Each row is a point. Any point is a mix of the corners, with weights that add up to 1. It lies inside the corners' shape when no weight is negative. Say inside or outside, and name the corners with a negative weight.

Corners:
(1): [ 10.8 -10.5  27.4]
(2): [-6.8 -2.8 -2.9]
(3): [-47.0   8.5   2.0]
(4): [29.9 21.3 41.3]
Points:
[ 4.2 16.4 22.0] -> outside (1)
[-25.0  11.8  18.3] -> outside (2)
[-23.9  -4.5  -6.9] -> outside (4)
[-10.3  11.3  27.0] -> outside (2)
[-11.9   2.4  12.8] -> inside
[-10.6  -6.8   0.6] -> outside (4)
[ 0.5  3.9 28.2] -> outside (2)
[-19.0  -9.3  -9.7] -> outside (4)
[-40.3   7.7   4.1] -> inside

Corners:
(1): [ -1.7 -45.5  13.1 -13.2   5.2 -49.3  -5.8 -55.2]
(2): [-11.1  11.6  49.9   2.3 -32.4   0.1 -14.7  -1.7]
(3): [15.4 27.7 14.0 19.8  5.1 -0.6 38.0 57.4]
(4): [  8.9  -6.1 -15.6 -41.3   9.1  -4.7   7.7   9.2]
(5): [ 22.5  -4.0 -47.1  34.2  24.3  15.9  20.5   7.2]
(6): [-17.7 -39.5  33.3   5.2 -19.5  -6.3 -19.2 -10.0]
(7): [ 10.0 -16.3 -19.1  19.8  -2.8 -16.0 -27.1  31.4]
(8): [ 11.3   1.2  26.4 -28.7 -23.2 -26.3  16.6  10.0]
(9): [31.1 14.9  1.5 -0.6 11.3 18.1 25.7  6.4]
Points:
[ -0.5 -16.1  22.3  -8.6  -7.2 -15.3   3.1 -14.6] -> outside (7)
[11.4 -0.5  3.8 -9.3 -0.1 -1.0  6.6  8.0] -> inside
[  5.6  -4.2  21.2 -15.9 -10.1  -4.7  -2.4  -6.9] -> outside (3, 5)
[ 4.4  3.7 15.2  1.1 -4.5 -6.6 16.3 16.7] -> outside (7, 9)
[ -5.2 -17.9  26.9  -4.6 -24.3 -25.7 -14.5  -9.5] -> outside (3, 4, 9)
[17.2 -0.8  8.5 -6.6  1.0 -4.7 14.3 -1.1] -> inside
[ 3.7 -6.0  8.1 21.2 -2.8  1.3 -0.9 11.9] -> outside (4, 8)
[ 9.2 14.9 25.7  8.1 -6.2 -8.3 21.8  7.5] -> outside (4, 6, 7)
[ 7.8 13.2 18.8  8.6 -4.8 -2.9 16.5 27.3] -> inside

Corners:
(1): [-13.7  10.2  -9.4  23.4 -25.1  25.2  -3.4   0.1 -16.8 -11.3  14.4  38.6
  30.1  17.3]
(2): [-11.7 -17.6   8.7  21.1  26.6 -15.0  12.8  -4.4  -8.5 -10.5  22.1  10.3
   8.1 -29.7]
(3): [ -6.4   9.0 -17.3 -19.8   1.9 -14.0  -5.2  32.4  -8.2  -2.3  16.3 -20.1
  -8.0   6.3]
(4): [ -7.6  24.6 -16.2   7.7  -9.7 -11.6  18.3  10.0 -10.5  -2.1 -11.8   8.6
 -37.9  -5.3]
(5): [-11.0 -15.2  10.0  23.7  21.0   8.3  28.4  -0.6  10.2   7.3  16.6  -1.8
  12.8  13.0]
(6): [ -6.7  26.5  -6.2  15.3   7.4 -16.8  62.4   1.2  -0.6  -6.2   0.9  33.4
   8.5  12.7]
(7): [ -6.3 -54.3  14.2 -15.8  40.4 -17.7   8.9   0.6 -10.5  16.3  15.1  43.9
  10.4   0.2]
(8): [ -8.3 -28.0  -0.1  -0.2 -16.3  66.3 -29.8 -10.4  49.0  16.9 -10.9 -19.4
  11.6 -57.8]
(9): [-21.9  21.6 -18.1  17.2  -6.2  40.6 -12.5  14.0  33.7 -12.6 -30.0 -16.4
  12.6   1.5]
(10): [-11.4 -22.7 -11.3  15.3  -2.5   1.6   1.9   0.1  -6.8  22.9 -18.3  11.0
   9.1   9.9]
(11): [  5.4 -35.8  88.5  -8.8 -14.6  28.8  -1.1  -6.8  14.8  27.4  17.9  -4.7
  18.3 -16.6]
(12): [ -4.9  20.2 -10.4  -1.6  17.0  -5.0   8.6   1.2  -8.4  17.1  -3.4  -2.6
  -5.3   1.7]
(13): [ 69.9  10.7  26.9 -15.0  18.7 -25.9  12.3  12.4 -18.9  16.4  32.7 -15.0
  -5.7   3.6]
(14): [ 18.8  39.2  -4.3   3.0 -15.7  -6.3   9.3 -13.1  -6.4 -50.3   8.9 -19.5
   7.2  19.1]
(15): [-17.6  13.3  -6.3  22.3 -10.9 -10.2   7.5   8.3  61.4 -14.6   1.3 -30.8
   3.0   8.8]
Points:
[-18.1   5.4 -19.0  11.5  -2.4  -4.5  13.3  -1.1  -6.8  -8.2   4.0  22.3
   5.0  -2.6] -> outside (5, 9, 11, 13)
[-14.9  -3.8  -0.8   8.3  -4.6  13.8  -4.2   2.6   9.3  -2.7  -2.1  -1.8
   7.1  -2.9] -> outside (6, 13)
[  0.6   1.2   4.5   0.8 -11.9  10.1  -6.9   4.6   5.7   2.1  -0.1  -2.6
   4.1   2.2] -> outside (2, 5, 6)
[-15.4  -4.4   3.3  12.4  -8.1  15.2   2.4   1.0  15.7  -3.1  -2.1   0.9
   7.5  -6.1] -> outside (12, 13)
[  3.4  26.7 -17.8   7.1  -4.3   3.9   4.2  11.7  11.6  -5.7  -2.2 -17.2
  -0.6   7.5] -> outside (2, 7, 11)
